Each row of a before or after table is a point. The points were changed in one or more steps. Then noise was added and the rows were shuffled. The steps act on how far a point lies along the listed directions, d1 being the first. Write out the steps. A step turns or swaps two directions, mirrors them in a line or flattens them onto one, adds a multiple of one to another, or multiplies one. Angles are multiples of 10 degrees, from the lower direction toward the higher: turns from -170 to 170, lines from 10 to 170 but not 90. Use the fewest steps. Two steps may share a direction if one is a turn and the other turns, adds or multiplies; they go together, in the order done. Otherwise the lowest direction goes first.
In the rows, zero is written as 128.

Directions:
(1): [ 90 176]
(2): [80 90]
Before, 8 rows:
[[148 106]
 [183 132]
 [181 136]
 [146 165]
 [131 101]
 [112 189]
 [175 124]
 [130 116]]
After:
[[ 83 239]
 [144 186]
 [142  80]
 [169  83]
 [212 117]
 [135 107]
 [209 125]
 [202 106]]
Steps: multiply d1 by 2; multiply d2 by 1.3

Directions:
(1): [179 111  79 130 163 111 122 218]
(2): [188 117 146 219 111 175 134 115]
(3): [102 146 223 146 169 123 125 181]
(4): [137 147 129 152 115  78  23 115]
(5): [145 155 112 124 231 150 116  78]
(6): [203 108 173  93 128  65 157  97]
Before:
[[128 115  96 182  97 169  82 167]
 [ 94 185 120 156 165 142  57  64]
 [ 82 119 112 125 155 160 179 157]
 [159 120 172 196  70 200 162  94]
 [ 81 143  79  83 153 149 135 139]
 [ 37 170 178 166 141 145  82 171]
 [152 105 193 120 153  61 166 166]
 [109 135 147  97 119 127 119 144]
 [ 92 108  77 103 108 149 160 151]
 [116 110 141 128  89 141 162 116]
 [179 130 171 156  98  40  48 168]
 [ 16 159 249 138 167 127 128 163]
 [ 81 184 180 137 146 126  95 214]]
After, 13 rows:
[[166 133 167 152  75  51  50 122]
 [173 118 177 200  90 190 159 136]
 [  8 160 248 136 157 128 133 142]
 [121 107 145 131 101 137 160 145]
 [ 92 106  75 105 112 148 160 157]
 [ 29 173 177 163 129 148  82 149]
 [138 108 188 115 131  69 168 114]
 [110 136 145  98 118 127 119 138]
 [124 115  92 184  88 171  83 148]
 [106 185 120 163 183 136  57 101]
 [ 78 123 109 123 146 163 178 143]
 [ 63 187 178 130 116 133  98 152]
 [ 82 142  79  83 156 151 137 140]]
Steps: flatten d1 and d3 onto the line at 120 degrees

Directions:
(1): [158  53 163  66 115 152 128 140 128  95  65  58]
(2): [162  70 116 110 151  92 164  52  49 130 140 175]
(3): [145 141 150 141 147 215 104  43 168  69 145 144]
(4): [ 72 100  85 175 133 111  30 104  91 108  86 108]
Before, 9 rows:
[[ 38 173  60 218 122  42  30 171  59 193 110 179]
 [100  61 113 114 146 142  73 102  89 101  56  60]
 [141 184 139 136 138 148 173 159 179 139 179 164]
 [106 206  90 163 144 155  89  85 183 131 177 152]
 [145 165 166 107 115 168 151 166 211 116 130  95]
 [105 144 134 109  94  27 153 218 116 182 132 115]
 [104  86 128 131 143  95  90 109  72 136 123 148]
 [125  92 122 145  95 155  93 150 129 108  94  77]
 [122 117 136 108 116 109 147 154 111 195 131 115]]
After, 9 rows:
[[104 156 161 117 117 136 117 192 162 147 136 116]
 [160  73 122 115 150 109 144  47  83 106 121 146]
 [104 111 120 114 107   9 145 177  75 175 128 130]
 [141 187 100 137 155 139 141  56 156 136 195 181]
 [174  91 147 101  99 154 174 143 133 125 126 104]
 [148 128 172  62 127 180 175 175 181 127 103  58]
 [106 109 124 122 116 103 120 144  97 190 118 111]
 [134 241 143 131 109  82 202 237 149 227 185 204]
 [114 110  89 168 162 101 108  76  81 121 148 183]]
Steps: turn d2 and d4 by 150 degrees

Directions:
(1): [154 117  88 177  28 175 124  81 162  75 198  80 113  71 142 143 126  94
  75 115  84  91  79 154]
(2): [ 98 213 157 124 113 178  58 164 167 110 167 156 146 175  80 156 149 161
  88  75 169  60 138  59]
(3): [175 129  78 149 172 176  91  91 134  86  63 149 107 141 173 108 150  46
  96 166 159 160 118  21]
(4): [133 181  43 183 143  83 152 117 230 159 108 134 136 125 124 141  56 175
  85 175 121 126 200 132]
(5): [116 161 148 155 150 208 194 122 138 121 139 139 159  50 148 180 146 183
 151  75 113 238 141  88]
Before, 9 rows:
[[131 144 126 143  83 132 122 134 171 109 201  92 135 120 137 153 117 150
  109 119 109  88 107 163]
 [128 140 115 149 117 169 126 122 151 111 136 128 149  96 143 144 142 146
  122 110 110 173 130 105]
 [137  87 187  93 127 160  96 132  94 120 119 140 111 153 129 129 154 118
  118  97 132 114  83 123]
 [134  69 195  81 178  83 158 157  42 156  82 149 136 123 127  93 148 107
  192 129 139 190 120 155]
 [113 139 159  98 179 141 135 147 101 143 116 159 141 146 122 127 152 173
  178 102 138 168 136  96]
 [128 138 133 154 164 127 172 115 152 145 101 136 145  81 142 164 102 167
  140 123 114 188 143 106]
 [112 144 154 137 152 160 173 136 116 128 163 132 135 103 123 139 129 174
  138  85 120 168 164 137]
 [170 118  98 152  85 162 113  92 158  83 161 122 107  92 171 136 143  92
  105 127  76 122  90 119]
 [132 116 151  86 122 112  77 160 102 135 146 118 119 182 108  95 128 105
  137 131 152  62 110 159]]
After (9 x 24):
[[142  98 129 104  84 125  80 119 100 102 165 112 107 161 117  96 149  99
  130 124 115  58  78 145]
 [151 123  74 181  95  95 137  87 193 124 130 101 120  91 138 144  74 125
   83 158  98  95 122 147]
 [133 119 124 149  89 144 135 115 125 105 193 101 113 114 119 119 118 127
   99 103 105  92 131 172]
 [134  65 232  66 128 184  88 140  41 105 127 141 111 153 132 125 190 103
  143  68 139 126  52 118]
 [112 168 146 136 140 143 161 153 167 135 172 119 156 111 140 171 122 199
  143 106 120 160 145 130]
 [135 133 100 156  94 161 110 114 160 103 147 116 140 100 141 136 136 128
  104 121 103 143 120 117]
 [154  18 198  68  96  84 105 138   5 112 129 110 104 136 127  63 171  30
  167 131 129 102  49 192]
 [151 140 136 137 151 182 150 116 142 107 132 153 132  81 174 156 155 140
  149 103  94 202 121  84]
 [118 121 197  63 168 136 103 181  67 144 126 144 138 175 111 107 155 132
  180 102 166 125 118 128]]
Steps: swap d1 and d5; multiply d4 by 2
